Rows are points. To make a cloud, some directions were put in groups of two or more. Within a group, all points are equally far from the middle, so they leave a hole (a ring in 2 directions, a hollow ball in 3). The other directions are filled evenly. Then the cloud was stretched, turned, moved and blurred a little. How many holes are there, and how many directions does each take, smallest first?

Cloud (21 x 3):
[[-3.7 -2.0 -4.8]
 [-4.3 -1.4  6.8]
 [ 0.7 -5.0  0.2]
 [-6.7 -0.8 -1.6]
 [-6.0  2.5  1.6]
 [-3.0 -3.3 -2.9]
 [-5.2  3.2  2.0]
 [-6.2  0.3  2.3]
 [-2.9 -6.5  3.6]
 [-6.0 -1.6  2.2]
 [ 4.0 -0.1  5.4]
 [-4.7 -4.2  2.9]
 [-6.5  1.3  1.2]
 [-6.7 -0.4 -0.9]
 [-5.6 -1.1 -4.7]
 [ 0.3  4.9  0.6]
 [ 2.7  1.7 -1.1]
 [-4.7 -4.4  1.7]
 [ 1.6  4.3 -2.8]
 [-4.5 -4.7  2.8]
 [ 0.1  0.1 -6.1]]
Holes: 1 (2)

Cloud:
[[ 4.8 -6.7  0.9  1.8]
 [ 5.8 -3.5 -2.7  1.9]
 [-4.9 -3.3  1.3  2.5]
 [-3.9  0.6  2.7  5.6]
 [ 3.2  0.1  4.8  6.7]
 [-2.9  2.8 -2.0  0.8]
 [ 4.6 -0.7  5.7  4.0]
 [ 2.1  2.4  2.9  5.9]
 [-3.6 -2.9  1.3  6.8]
 [ 3.0 -2.3  5.5  0.9]
 [ 5.9 -4.5 -2.2 -1.1]
 [ 4.5  0.0  5.6  1.6]
 [-0.9 -2.0 -4.0 -4.4]
 [ 4.2 -4.4 -2.5 -3.5]
 [-4.1  2.5  2.0  3.2]
 [ 2.4 -3.6  3.3  7.8]
 [ 2.8 -5.8  0.2  6.7]
 [ 1.5  1.9  2.2 -3.6]
 [-0.4  3.1  1.1  5.0]
 [ 5.2  1.1  4.9  2.7]
 [-0.5 -5.2 -2.5  6.2]
 [-1.9  1.4  3.0  6.7]
 [ 0.4  3.0  1.2  5.2]
 [-1.4  1.7  2.9  6.7]
 [ 1.4 -1.1  4.1  8.0]
 [ 5.8 -5.4 -2.0 -0.4]
 [ 1.3  1.5 -2.5  3.6]]
Holes: 2 (2, 2)

Cloud:
[[-4.4 -1.0 -1.6  1.5 -5.0  4.4  0.4 -4.1]
 [ 1.0  7.3 -2.0 -5.1 -0.1  1.3 -2.0  0.1]
 [-0.6  3.6  6.5  0.1  2.3  5.4  2.1 -3.4]
 [ 5.6  3.2  0.8  1.0 -0.5  4.8  5.5 -0.2]
 [ 1.6  1.3 -2.5  9.5 -1.4  1.9 -4.9 -3.4]
 [ 8.7 -3.9 -4.5 -1.0  1.0  1.3 -2.6 -3.3]
 [-3.6  0.6  0.9 -9.5 -4.4 -2.5  5.5 -2.3]
 [-0.4 -6.4  1.2  1.9  1.1  6.9 -0.4  3.1]
 [-6.1  6.3  4.0  2.2  1.5  0.0  2.8  2.8]
 [-7.0 -0.2 -1.6 -1.1 -1.7  1.1  3.9  0.9]
 [ 4.0 -7.2 -7.1  2.6  0.1 -0.1  1.2  1.3]
 [ 5.7  0.1  0.9  4.9  1.0 -4.1  3.4  0.0]
 [-0.8  1.4 -0.9 -8.5  2.4 -3.4  3.9  2.4]
 [-1.4  8.9 -1.1  2.7  4.2 -3.1  3.2  0.7]
 [ 3.7 -2.1 -0.9 -1.7  6.1 -1.8 -3.2  4.5]
 [ 5.4  1.1 -4.1  6.3 -2.1  3.6 -2.6  2.6]
 [-2.5  8.8  2.2 -1.0  2.8 -2.7 -0.8  0.1]
 [-1.0 -3.1  1.5 -1.1  2.4 -1.9  3.9  7.1]
 [-4.6  6.0  3.3 -0.7 -4.4 -3.4  2.2 -0.4]
 [ 0.3  3.5 -5.8 -2.5  5.3 -4.6 -0.6  3.2]
 [-0.6  6.0 -0.7  3.1 -2.1  1.1  5.6 -5.8]
 [ 3.8 -6.7 -3.7  4.3  1.2  2.7  4.6 -1.7]
 [-1.8  1.4 -2.6  8.0 -1.8 -1.1 -3.6 -4.3]
 [-1.1 -4.1  3.5  1.3 -0.5  7.2  1.9  1.4]
 [-1.8  5.0 -1.0  9.1 -0.9 -3.3  0.4 -1.9]
 [ 5.2  5.2 -3.6  0.6 -3.1  3.2 -1.0 -0.4]
 [-2.7  2.6 -1.8 -2.3 -4.3 -5.9  1.0  2.5]
 [-3.2 -2.1  3.1 -3.8 -1.8 -3.8  3.4 -6.4]
 [ 0.6  6.8  0.3 -2.6 -1.0  5.2  5.8 -5.1]
 [-2.4  3.3  6.1 -3.0 -1.5  5.2 -1.2 -8.0]
 [ 8.2 -4.2 -1.6  0.7 -0.1  1.9 -2.8 -8.6]
 [ 5.7 -0.1 -2.0  3.4  1.5 -6.5  1.3  0.7]
 [-0.4  2.4 -6.2  1.3  3.9  3.6 -3.4 -1.1]
 [ 8.0 -3.9 -2.8 -1.5 -2.4 -2.6 -3.6 -6.7]
 [-0.6  2.4 -2.6  7.4  3.9  5.5  1.1 -4.1]
 [ 4.4  0.1  2.1  3.1 -6.1  2.6 -5.7 -7.4]
 [ 1.8 -2.9  0.9 -5.1 -2.2 -3.3  0.3  3.5]
 [ 5.4 -3.5 -1.5  6.7  5.0  5.0 -1.6 -4.2]
 [ 7.0 -0.1 -4.4 -1.9  0.6 -5.5 -0.3 -1.4]
 [-2.3  1.9  0.5  0.0  2.8  6.7 -1.6 -4.7]
 [-6.1  1.1  1.4  5.0  3.1  2.5 -3.6 -1.6]
 [-4.9  2.7  0.7  0.1 -4.5 -2.5  5.5 -3.2]
 [-7.1  1.3 -2.3 -0.6  3.6  2.1  3.9  3.0]
 [ 2.4 -0.9  0.3 -6.2  3.1 -3.4 -0.9  3.6]
 [ 0.3 -7.3 -0.8  1.8  5.4 -0.5 -5.4  2.3]
 [-0.2 -1.5 -5.3 -3.2 -4.4 -1.4  6.2 -3.5]
 [-0.6  1.4 -2.4  3.9 -5.9  4.0  1.7  3.9]
 [ 2.5 -2.1 -3.4  0.8 -0.9 -5.5 -1.9 -8.3]
 [-5.1  0.2  0.8  0.8  5.9 -4.9 -1.9 -2.3]
 [ 7.5  0.6  0.1 -7.2  1.2  1.6  0.2 -0.1]
 [ 2.2 -4.0  2.5  2.3  6.5  1.9 -5.4 -0.9]
 [ 3.4  2.1  5.8 -2.3 -0.1  0.7 -4.7  0.7]
 [ 2.6  1.2 -0.5 -0.6 -2.5 -7.4  4.6 -1.8]
 [-0.4 -2.7 -7.1  6.7  1.8 -4.2 -2.7 -2.9]
 [-4.3  1.0 -1.3 -0.6  2.4  3.4 -4.3 -3.2]
 [-3.3  4.2  0.4  4.0 -3.5 -3.3  3.7 -4.4]
 [-1.8  2.8  5.9  7.3 -1.1  0.4 -2.2  1.7]
 [ 4.7  3.7  0.0  5.0 -3.4  2.6  3.2  2.3]
 [-1.7  1.1  7.5  3.0  0.5  3.6  2.6  1.6]
 [ 5.8 -0.5 -4.0  1.6 -2.5  7.4 -2.3 -4.8]
 [-0.2  2.9 -8.4  4.4 -0.9 -0.3  2.2  4.0]
 [ 0.8 -2.7  4.8  7.7 -1.8  3.1  1.4 -2.6]
 [ 2.1  3.3 -2.8  5.5  5.3  3.4 -5.5  3.8]
 [ 3.6  0.3  4.7  3.0 -4.6  0.4  3.7  0.3]
 [ 7.2 -0.7 -5.6 -5.7 -1.3 -3.9  0.1 -3.4]
 [-0.1  4.6  2.7 -1.6  0.9  2.4 -6.7 -4.5]
 [-5.0 -1.1 -5.0 -2.2  5.2  1.4  1.2  0.9]
 [ 5.8 -2.2 -1.0 -4.9  1.2  3.2  6.1 -5.2]
 [-4.9 -2.3 -4.8  7.6 -1.1  1.7  0.0 -2.0]
 [ 0.6  2.7 -5.8  3.4  4.1  3.8 -4.4 -0.1]
 [ 3.8  2.0  7.8 -3.9  2.1  2.9  0.6 -7.8]
 [ 5.5 -0.9  1.7 -3.6  1.6  5.4  5.3 -6.0]
 [-0.2  3.3  0.4 -2.2  6.0 -4.8  5.6 -3.7]
 [-0.1 -1.8 -6.2  3.0 -0.5 -2.7 -1.7 -6.9]
 [ 5.2 -4.5 -4.1  0.2  3.8  3.8  4.3 -0.7]
 [-6.7  0.4  1.4 -1.5 -1.3 -1.5  3.5 -4.0]
 [ 5.0  1.0  3.1 -9.0  0.4  2.2  3.3  0.0]
 [-4.4  1.6 -1.7 -4.8  4.0 -1.5  5.9  2.2]
 [ 4.5 -2.9  1.5  3.2 -0.3  0.2  5.2 -5.7]
 [-1.7 -2.5 -1.2 -0.5  6.0 -5.3 -5.0  0.6]
 [ 0.8 -0.4  7.4  3.5 -1.7  0.1  1.8  0.5]
 [ 0.0  1.0 -6.4  1.8  1.5  0.6 -0.5 -7.7]
 [ 2.6 -6.0  1.9 -6.2 -5.4  4.3  1.4 -2.5]
 [ 4.2 -3.0 -7.6 -3.2 -0.2 -1.2  3.6 -1.6]
 [ 5.2  6.0  3.5 -2.9  0.6  2.8  1.8  0.5]
 [ 2.4  2.7 -0.8 -0.9  2.4 -5.9  3.9 -8.0]
 [ 4.1  0.7  0.8 -2.7 -9.5  4.2 -1.4 -0.9]]
Holes: 3 (2, 2, 3)
